Rows are points. The ring and each string are closed loops that go straight from each point to the next, and from the last back to the first. Before rounding, they use only three directions, however many columns there are. How many times does the string pass through the ring? Passing back the other way cancels.

Ring (8 x 3):
|  .35 | -.15 | -.31 |
|  .38 |  .09 | -.10 |
|  .17 |  .24 |  .11 |
| -.18 |  .09 |  .29 |
| -.36 | -.12 |  .25 |
| -.40 | -.27 |  .04 |
| -.24 | -.33 | -.29 |
|  .06 | -.30 | -.42 |
String (17 x 3):
| -.44 | -.41 | -.32 |
| -.26 | -.58 |  .06 |
| -.47 | -.36 | -.47 |
| -.37 | -.11 | -.76 |
| -.06 | -.15 | -.24 |
|  .02 | -.22 | -.06 |
|  .09 | -.02 | -.61 |
|  .39 | -.13 | -.70 |
|  .46 | -.32 | -.22 |
|  .29 | -.38 |  .10 |
|  .06 | -.10 | -.10 |
|  .22 |  .02 | -.54 |
|  .33 | -.16 | -.78 |
|  .19 | -.54 | -.27 |
|  .04 | -.44 |  .03 |
| -.08 | -.07 | -.25 |
| -.45 | -.14 | -.73 |
Times through: 2
String (24 x 3):
|  .19 |  .07 | -.12 |
|  .35 |  .23 | -.34 |
|  .55 |  .11 | -.36 |
|  .56 | -.17 | -.24 |
|  .49 | -.02 | -.66 |
|  .16 |  .02 | -.53 |
|  .09 | -.15 | -.22 |
|  .09 | -.04 | -.67 |
|  .12 | -.18 | -.72 |
|  .18 | -.46 | -.45 |
|  .13 | -.41 | -.07 |
|  .05 | -.18 | -.12 |
|  .18 | -.40 | -.01 |
|  .37 | -.41 | -.19 |
|  .55 | -.18 | -.49 |
|  .56 |  .03 | -.50 |
|  .66 | -.07 | -.16 |
|  .41 | -.15 |  .10 |
|  .44 | -.06 |  .13 |
|  .50 |  .35 | -.12 |
|  .34 |  .44 | -.25 |
|  .48 |  .47 | -.12 |
|  .46 |  .12 |  .15 |
|  .20 | -.16 |  .15 |
Times through: 1

Ring (9 x 4):
|  .03 |  .61 |  .24 |  .13 |
| -.22 |  .45 |  .04 |  .08 |
| -.41 |  .16 | -.13 | -.01 |
| -.56 | -.37 | -.36 | -.14 |
| -.49 | -.52 | -.41 | -.14 |
| -.25 | -.47 | -.32 | -.06 |
| -.04 | -.25 | -.15 |  .02 |
|  .15 |  .15 |  .12 |  .07 |
|  .15 |  .47 |  .26 |  .11 |
String (23 x 4):
| -.11 |  .14 |  .13 | -.08 |
|  .11 |  .69 |  .49 |  .00 |
|  .17 |  .94 |  .33 |  .28 |
|  .02 |  .85 |  .24 |  .23 |
|  .01 |  .59 | -.04 |  .33 |
| -.17 |  .18 | -.06 |  .07 |
| -.44 |  .02 | -.03 | -.18 |
| -.63 |  .08 | -.13 | -.17 |
| -.41 |  .22 | -.21 |  .08 |
| -.17 |  .27 | -.18 |  .21 |
| -.32 | -.01 | -.08 | -.08 |
| -.49 |  .02 | -.06 | -.17 |
| -.45 |  .30 |  .00 | -.08 |
| -.15 |  .70 |  .05 |  .23 |
|  .02 |  .65 |  .02 |  .31 |
| -.08 |  .34 |  .05 |  .10 |
| -.03 |  .47 |  .31 | -.03 |
|  .14 |  .64 |  .48 |  .00 |
|  .37 |  .83 |  .38 |  .30 |
|  .22 |  .55 |  .14 |  .28 |
|  .32 |  .62 |  .36 |  .19 |
|  .28 |  .63 |  .14 |  .35 |
| -.02 |  .24 |  .05 |  .08 |
Times through: 4

Ring (10 x 8):
| -.18 | -.24 | -.37 |  .28 | -.33 | -.36 | -.22 |  .32 |
| -.08 | -.34 | -.31 |  .40 | -.12 | -.36 | -.23 |  .19 |
| -.04 | -.33 | -.23 |  .39 |  .12 | -.27 | -.19 |  .05 |
| -.03 | -.24 | -.18 |  .27 |  .27 | -.08 | -.11 | -.11 |
| -.02 | -.10 | -.20 |  .04 |  .24 |  .22 |  .02 | -.26 |
| -.10 |  .11 | -.24 | -.26 |  .07 |  .46 |  .13 | -.28 |
| -.26 |  .25 | -.24 | -.42 | -.02 |  .42 |  .13 | -.12 |
| -.49 |  .33 | -.20 | -.43 | -.10 |  .08 |  .01 |  .24 |
| -.51 |  .22 | -.23 | -.27 | -.21 | -.15 | -.09 |  .41 |
| -.39 |  .02 | -.32 | -.03 | -.34 | -.29 | -.16 |  .44 |
String (29 x 8):
| -.31 |  .40 | -.21 | -.61 |  .01 |  .59 |  .21 | -.18 |
| -.45 |  .50 | -.17 | -.71 |  .01 |  .51 |  .19 | -.04 |
| -.36 |  .42 | -.32 | -.65 | -.30 |  .54 |  .19 | -.02 |
| -.37 |  .31 | -.31 | -.48 | -.29 |  .32 |  .09 |  .09 |
| -.72 |  .57 | -.15 | -.70 | -.13 |  .08 |  .04 |  .42 |
| -.73 |  .42 | -.06 | -.45 |  .06 | -.22 | -.08 |  .52 |
| -.48 |  .18 | -.15 | -.19 |  .02 | -.19 | -.10 |  .35 |
| -.23 |  .01 | -.31 | -.07 | -.20 |  .01 | -.06 |  .13 |
| -.29 |  .02 | -.40 | -.09 | -.48 | -.07 | -.09 |  .29 |
| -.39 | -.02 | -.47 |  .00 | -.73 | -.35 | -.20 |  .59 |
| -.40 | -.06 | -.33 |  .10 | -.38 | -.47 | -.24 |  .55 |
| -.36 | -.06 | -.23 |  .10 | -.09 | -.38 | -.20 |  .39 |
| -.24 | -.28 | -.38 |  .36 | -.40 | -.56 | -.30 |  .49 |
|  .01 | -.52 | -.56 |  .59 | -.67 | -.49 | -.31 |  .35 |
|  .03 | -.53 | -.47 |  .61 | -.45 | -.49 | -.30 |  .28 |
| -.15 | -.37 | -.23 |  .50 |  .02 | -.57 | -.31 |  .31 |
| -.21 | -.15 | -.19 |  .20 |  .09 | -.27 | -.17 |  .18 |
| -.17 | -.09 | -.26 |  .06 | -.04 | -.06 | -.09 |  .07 |
|  .05 | -.33 | -.33 |  .33 | -.06 | -.07 | -.12 | -.07 |
|  .09 | -.46 | -.16 |  .56 |  .40 | -.26 | -.20 | -.13 |
|  .04 | -.35 | -.10 |  .42 |  .50 | -.15 | -.15 | -.18 |
|  .12 | -.27 | -.28 |  .23 |  .12 |  .17 | -.03 | -.30 |
|  .12 | -.22 | -.28 |  .15 |  .14 |  .29 |  .02 | -.36 |
|  .13 | -.14 | -.17 |  .05 |  .41 |  .43 |  .09 | -.52 |
| -.14 |  .03 | -.08 | -.09 |  .44 |  .23 |  .04 | -.24 |
| -.26 |  .08 | -.11 | -.12 |  .28 |  .06 | -.02 | -.02 |
| -.20 |  .02 | -.23 | -.08 |  .01 |  .09 | -.02 |  .00 |
|  .04 |  .10 | -.41 | -.33 | -.23 |  .74 |  .22 | -.43 |
| -.03 |  .27 | -.40 | -.57 | -.23 |  .94 |  .32 | -.49 |
Times through: 3
String (26 x 8):
| -.11 | -.37 | -.44 |  .43 | -.47 | -.47 | -.28 |  .37 |
| -.14 | -.22 | -.46 |  .20 | -.52 | -.22 | -.17 |  .27 |
| -.26 | -.04 | -.30 |  .02 | -.21 | -.14 | -.12 |  .23 |
| -.48 |  .11 | -.16 | -.09 | -.01 | -.31 | -.16 |  .41 |
| -.67 |  .30 | -.11 | -.30 | -.03 | -.33 | -.14 |  .56 |
| -.65 |  .46 | -.23 | -.58 | -.30 |  .02 |  .00 |  .45 |
| -.48 |  .38 | -.26 | -.53 | -.23 |  .22 |  .07 |  .21 |
| -.56 |  .55 | -.19 | -.75 | -.11 |  .38 |  .15 |  .14 |
| -.48 |  .35 | -.11 | -.45 |  .13 |  .14 |  .04 |  .15 |
| -.37 |  .16 | -.14 | -.21 |  .12 |  .00 | -.03 |  .14 |
| -.45 |  .36 | -.13 | -.48 |  .10 |  .23 |  .07 |  .09 |
| -.44 |  .49 | -.23 | -.71 | -.13 |  .51 |  .19 |  .00 |
| -.33 |  .31 | -.32 | -.49 | -.28 |  .39 |  .12 |  .03 |
| -.24 |  .05 | -.28 | -.12 | -.13 |  .07 | -.03 |  .09 |
| -.54 |  .25 | -.09 | -.26 |  .11 | -.18 | -.09 |  .36 |
| -.69 |  .34 | -.18 | -.37 | -.21 | -.29 | -.12 |  .61 |
| -.60 |  .17 | -.20 | -.14 | -.20 | -.44 | -.20 |  .62 |
| -.30 | -.12 | -.50 |  .12 | -.73 | -.37 | -.22 |  .53 |
| -.12 | -.16 | -.42 |  .12 | -.41 | -.09 | -.12 |  .17 |
| -.17 | -.14 | -.32 |  .14 | -.20 | -.17 | -.14 |  .18 |
| -.04 | -.29 | -.42 |  .28 | -.36 | -.16 | -.16 |  .13 |
| -.26 | -.07 | -.19 |  .09 |  .06 | -.22 | -.15 |  .20 |
| -.15 | -.35 | -.24 |  .47 |  .00 | -.53 | -.29 |  .29 |
| -.18 | -.28 | -.22 |  .38 |  .04 | -.47 | -.26 |  .27 |
| -.24 | -.10 | -.21 |  .13 |  .02 | -.23 | -.15 |  .20 |
| -.21 | -.27 | -.26 |  .37 | -.09 | -.50 | -.27 |  .34 |
Times through: 3

Ring (10 x 9):
| -.21 |  .10 |  .24 |  .18 | -.04 | -.02 |  .33 | -.58 |  .24 |
| -.02 | -.01 |  .41 |  .10 |  .02 |  .03 |  .13 | -.54 |  .14 |
|  .08 | -.08 |  .38 | -.06 |  .02 |  .09 | -.03 | -.35 |  .13 |
|  .14 | -.07 |  .23 | -.38 | -.07 |  .10 | -.01 | -.06 |  .21 |
|  .12 |  .00 |  .08 | -.62 | -.19 |  .04 |  .20 |  .10 |  .31 |
|  .02 |  .09 | -.10 | -.74 | -.30 | -.02 |  .42 |  .20 |  .42 |
| -.22 |  .21 | -.38 | -.58 | -.34 | -.02 |  .51 |  .21 |  .52 |
| -.37 |  .24 | -.48 | -.34 | -.29 |  .00 |  .45 |  .12 |  .53 |
| -.45 |  .24 | -.40 | -.03 | -.21 |  .02 |  .38 | -.11 |  .48 |
| -.34 |  .18 | -.02 |  .17 | -.10 | -.02 |  .37 | -.45 |  .33 |
String (27 x 9):
|  .09 | -.03 | -.04 | -.58 | -.15 |  .13 | -.01 |  .22 |  .31 |
|  .21 | -.09 |  .13 | -.62 | -.12 |  .12 | -.04 |  .17 |  .25 |
|  .25 | -.08 |  .36 | -.55 | -.11 |  .04 |  .13 | -.07 |  .19 |
|  .24 | -.15 |  .41 | -.31 |  .01 |  .13 | -.15 | -.16 |  .11 |
|  .14 | -.16 |  .40 | -.02 |  .10 |  .19 | -.32 | -.28 |  .07 |
| -.05 | -.04 |  .19 |  .04 |  .03 |  .14 | -.12 | -.28 |  .18 |
| -.03 | -.07 |  .44 |  .26 |  .11 |  .10 | -.09 | -.59 |  .08 |
| -.04 |  .02 |  .61 |  .26 |  .04 | -.05 |  .30 | -.83 |  .10 |
| -.11 |  .09 |  .46 |  .14 | -.04 | -.09 |  .47 | -.74 |  .19 |
| -.15 |  .11 |  .15 | -.07 | -.12 | -.03 |  .37 | -.38 |  .29 |
| -.24 |  .10 | -.02 |  .04 | -.08 |  .06 |  .17 | -.28 |  .30 |
| -.23 |  .11 | -.01 |  .02 | -.09 |  .04 |  .22 | -.29 |  .31 |
| -.19 |  .13 |  .12 | -.02 | -.12 | -.03 |  .39 | -.40 |  .30 |
| -.22 |  .10 |  .03 |  .04 | -.08 |  .04 |  .22 | -.33 |  .29 |
| -.26 |  .08 |  .22 |  .37 |  .03 |  .04 |  .16 | -.64 |  .20 |
| -.09 |  .04 |  .63 |  .38 |  .06 | -.07 |  .34 | -.94 |  .09 |
|  .04 |  .02 |  .61 |  .04 | -.02 | -.08 |  .40 | -.72 |  .13 |
| -.01 |  .03 |  .31 | -.14 | -.08 | -.01 |  .29 | -.38 |  .22 |
| -.07 |  .06 |  .11 | -.21 | -.12 |  .02 |  .25 | -.21 |  .29 |
|  .01 | -.05 |  .15 | -.15 | -.02 |  .13 | -.07 | -.15 |  .21 |
|  .13 | -.13 |  .17 | -.28 |  .00 |  .20 | -.27 |  .01 |  .17 |
|  .10 | -.09 |  .05 | -.41 | -.07 |  .17 | -.17 |  .12 |  .24 |
|  .11 | -.06 | -.01 | -.56 | -.13 |  .14 | -.06 |  .21 |  .29 |
|  .22 | -.03 |  .06 | -.84 | -.23 |  .05 |  .18 |  .27 |  .32 |
|  .20 |  .02 |  .12 | -.86 | -.28 | -.04 |  .42 |  .16 |  .35 |
|  .08 |  .07 |  .16 | -.63 | -.25 | -.07 |  .51 | -.05 |  .34 |
| -.09 |  .08 | -.01 | -.31 | -.16 |  .03 |  .26 | -.08 |  .33 |
Times through: 3
